Each row is a point. Each copy is the shape, with its points in the same order, stretched, turned, moved and blurred by noise. Some copies are also mirrored. Which?

Shape:
[[-16 -71]
 [ 19  23]
 [ 23  18]
 [ 11  31]
 [ 10  33]
 [-11   8]
 [-69  -1]]
Copy 1:
[[ 19 -85]
 [ 17  28]
 [ 23  22]
 [  2  41]
 [  5  40]
 [ -9  13]
 [-53  -6]]
Copy 1 is: only turned
Copy 2 (7 x 2):
[[ 56 -33]
 [-10   3]
 [ -8   7]
 [ -6   0]
 [-19   4]
 [ -7 -18]
 [ -2 -62]]
Copy 2 is: only turned
Copy 3 (7 x 2):
[[-89  19]
 [ 34  -9]
 [ 27  -3]
 [ 37 -22]
 [ 40 -20]
 [  4 -25]
 [-32 -59]]
Copy 3 is: mirrored
Copy 4 (7 x 2):
[[-70  31]
 [ 21 -30]
 [ 11 -30]
 [ 31 -22]
 [ 26 -21]
 [ 10   5]
 [ 18  69]]
Copy 4 is: only turned

Shape:
[[-75 -36   5]
 [ 16 -40 -17]
 [  2 -21  46]
 [ 18 -31  -4]
 [-34 -30  46]
 [ 12  21 -22]
 [ -7  -8   1]
 [ 13 -41 -12]
 [-22  -1  42]]
Copy 1 (9 x 3):
[[-62  46  44]
 [  2 -37  30]
 [ 34  30  35]
 [ 15 -19  21]
 [ -1  57  44]
 [  6 -13 -39]
 [ -3   7   4]
 [  2 -27  33]
 [ 14  53  22]]
Copy 1 is: only turned
Copy 2, 9 rows:
[[ 91   8 -42]
 [ 17 -60 -19]
 [ 27 -10  47]
 [ 11 -48  -3]
 [ 59   5  23]
 [-18  -8 -17]
 [ 18 -13  -5]
 [ 22 -56 -15]
 [ 32  21  32]]
Copy 2 is: mirrored
Copy 3:
[[ 49 -18 -92]
 [ 70  -3   6]
 [ 41  65 -14]
 [ 52  11  10]
 [ 47  48 -61]
 [ -3 -16  18]
 [ 24   5 -13]
 [ 71  -1   2]
 [ 13  47 -41]]
Copy 3 is: mirrored
Copy 4:
[[ 23 -64  17]
 [ -2 -16 -46]
 [ 45  -6 -24]
 [  8  -8 -41]
 [ 48 -30  -7]
 [-10  21  -3]
 [ 11  -6  -9]
 [  4 -18 -45]
 [ 42  -4   4]]
Copy 4 is: only turned

Shape:
[[-18  33  70 -58  21  -4]
 [-21   9 -33   5  -7  20]
 [ -5  26 -27   4  16  29]
 [-15   1 -42  -9  27 -50]
 [ 11  14 -37   8  25  -5]
 [  8  -2  11 -55  31  25]
 [ 45 -76 -28   7 -52  17]
 [-38  41 -20 -33   3  18]
 [ 13  43 -41  -3 -35  12]
 [-18   7 -17   7   6  -6]]
Copy 1 (10 x 6):
[[ 11  59  16 -82  49 -13]
 [-12  25 -56  20 -13 -41]
 [ -7  31 -47  31  17 -61]
 [-30 -38 -43 -28   3 -54]
 [-16  -6 -34  27  17 -62]
 [ 59  22 -16 -16  24 -34]
 [ 51 -37  12  72 -78   6]
 [ -5  57 -59 -28   2 -61]
 [-21  42 -20  30 -32 -91]
 [-25   9 -41   2   5 -32]]
Copy 1 is: only turned
Copy 2, 10 rows:
[[  33   41   67  -15  -29   35]
 [   8   17  -47   -6  -29   19]
 [  16    5  -37  -22  -26   31]
 [  32   39  -17   26   33   -7]
 [  17    1  -33   -4   19    9]
 [ -14   30   22  -37    6   50]
 [-104  -22  -33   21   15  -28]
 [  41   52  -17  -21  -41   25]
 [  20   17  -39  -34  -25  -13]
 [  17   11  -29   21  -14   14]]
Copy 2 is: only turned
Copy 3 (10 x 6):
[[-77 -45  60  47   3  19]
 [-27  12 -34   1  -4   0]
 [-29  11 -22  24  13  23]
 [-29 -44 -30  -3  21 -37]
 [-16   0 -29  24  26  -6]
 [-12 -36  14  58  -5  27]
 [ 62  36 -21  34 -18 -69]
 [-61 -16 -27  15 -10  21]
 [-53  23 -44  45   2 -26]
 [-32  -3 -16   1   9 -14]]
Copy 3 is: mirrored
